Each row is a point. Two turns around zero, p and q, are shown by what they do to some points. Where does a point land after both, in the order given? Backwards means that the second turn is done in reverse. Each puzzle has new turns, and all numbers are rounded.
In the rows, 128 means zero.

Turn p:
[138 117 140] => [136 113 136]
[111 130 107] => [110 138 110]
[132 128 134] => [132 126 133]
[ 87 134 151] => [ 92 138 157]
[146 102 150] => [141  95 143]
[155 158  85] => [157 159  88]
Turn q:
[117  84 132] => [114  85 122]
[109 121 126] => [111 123 119]
[130 103 111] => [134 105 110]
[148 163 143] => [143 159 153]
[135 168 129] => [137 167 136]
Where do these land?
q, then p backwards: [124 113  95] => [142 113  98]
q, then p: [130 148 143] => [132 142 148]
q, then p backwards: [156 120 122] => [157 125 136]
q, then p: [ 99 134 178] => [ 89 134 171]
q, then p: [131 126 101] => [138 130 103]

Turn p:
[141 158 122 149] => [142 162 116 131]
[158 113 122 125] => [150 110 110 125]
[164  99 117 154] => [158 108  98 155]
[117 126 119 109] => [111 120 127 113]
[107 124 124 129] => [108 127 133 134]
[ 81 149 163 103] => [ 98 141 184 110]
Turn q:
[148 133 122 144] => [144 124 116 145]
[139 142 152 136] => [146 141 145 142]
[ 74 143  94 128] => [ 66 139 112 130]
[138  82 149 116] => [146  95 151 100]
[140 140 123 117] => [138 142 117 123]
Where do these land?
q, then p backwards: [165 145 143  97] => [166 163 140 130]
q, then p: [119 145 166 156] => [152 149 156 156]
q, then p: [123 149 109 139] => [113 148 114 140]
q, then p: [123  99 101 136] => [105  98 117 138]
q, then p backwards: [110 103 121 111] => [118 124 121  94]

Turn p:
[146 167 149  84 114 104] => [118 171 128  79 103 120]
[150 128 110 146 121 131] => [139 136 117 154 120 118]
[116 111 119 148 106 147] => [126 101 132 154 112 135]
[114 137 111 163 132 144] => [120 127 130 167 137 148]
[130 112 142 135 138 153] => [153 112 137 131 134 143]
[ 97  95 104 106 169 128] => [118  90  99 113 175 133]
[144 146 162 114 117  90] => [123 159 154  97 117 101]
Turn q:
[132 123 132 126 151 145] => [122 111 144 114 135 134]
[164 136 104 185 155 100] => [161  97  99 145 187 131]
[121 111 135  98 114 113] => [112 128 119 131  95 112]
[ 88 153 117 142 140 118] => [102 158 118 127 161 134]
[141 134 158 122 107 101] => [144 137 123 136 116  86]
[132 143 113  97 114 154] => [135 143 128 100 101 150]
[118  95 137 126 115 165] => [120 121 165 144 102 148]
Where do these land?
q, then p backwards: [122 137 103 100 115 120] => [135 149 111 100 116 137]
p, then q: [119 106 134  95 114 139] => [119 116 123 133  87 134]
q, then p backwards: [166 103 132 145 156 102] => [121  69 112 133 136 131]
p, then q: [ 93 147 106 158 152 152] => [116 124 166 130 164 163]
p, then q: [117 130 141 133  93 123] => [126 149 140 150 112 113]
q, then p backwards: [178 131 121 155 152 130] => [132  81 138 125 160 151]
p, then q: [101 142 159 111 115 129] => [112 145 155 117  99 118]

Turn p:
[133 149 139 133 114 118 140 153] => [122 153 135 111 104 123 120 135]
[134 151  47 132 123 103 112  83] => [165 108  61 111 140  86 168 120]
[136  93 144 130 122 146 106 144] => [132 106 141 151 121 146  98 141]
[134 142 104  81 132 138 121 153] => [125 130 102  95 145 151 119 161]
[102 109 146 115 128 119 132 152] => [100 123 152 124 137 121 107 142]
[118 131 134 139 135 151 145 152] => [106 151 131 146 123 137 127 143]
[141 113 141 149 155 115 108  96] => [161 120 143 151 148 121 126  96]
[126 146 146 141 121 145 116  93] => [127 125 118 138 118 142 134  83]
[129 117 150 131 120 118 173 126] => [115 134 169 125 114 125 154 132]
Turn q:
[118  91 127 157 153 130 124  90] => [152 114 112 148 140  96 112  89]
[119 139 129 146 128 110 158 111] => [129 138 115 134 113 126 156 101]
[ 93 130 124 147 155 114 133 135] => [118 143  96 139 146 105 143 123]
[178 150  98 105 107 158 106 151] => [149 137 147 108 119 179  95 170]
[162 113  98  76 113 144 124 143] => [142  97 135  83 122 158 104 160]
[125 139 146 141 123  92 123 141] => [114 142 131 143 106 106 146 142]
[102 138 145 120 145 114 119  97] => [120 146 138 114 140  94 135 102]
[124 128 154 140 120 115 134 143] => [112 124 137 149 120 120 147 135]
[122 135 156 131 151 132 143 129] => [131 130 139 138 150 120 157 123]
[139 117 102 116  84 171 117 141] => [115 108 132 122 125 179  84 136]
Where do these land?
q, then p: [114 127 131 115 132 149 131  98] => [134 117 132 126 155 142 138 105]
p, then q: [123 136 119 144 141 121 150 137] => [123 148 123 130 119 130 154 133]
q, then p: [114 111 124 139 142 151 123 145] => [139 136 119 154 150 117 122 137]
p, then q backwards: [130 130 141  91 149  31 119 156] => [136 129 134  54 171 128  69  91]
p, then q: [113 122 118 137  73 117 120 154] => [ 84 113 119 121  95 117 103 143]
q, then p backwards: [127 125 122 132 149 152 146 110] => [138 134 128 121 150 128 112 100]
q, then p: [124 164 121 136 135 150 122 140] => [121 163 107 133 134 145 127 121]
q, then p: [133 119 154 147 119 150 123 101] => [141 122 144 151 125 130 128  90]
p, then q: [164 114 118 126 137 130 110  77] => [183  95 132 134 121 140 125 113]
p, then q: [139 133 133 114 102 128 137 161] => [ 95 123 142 119 128 144 118 151]
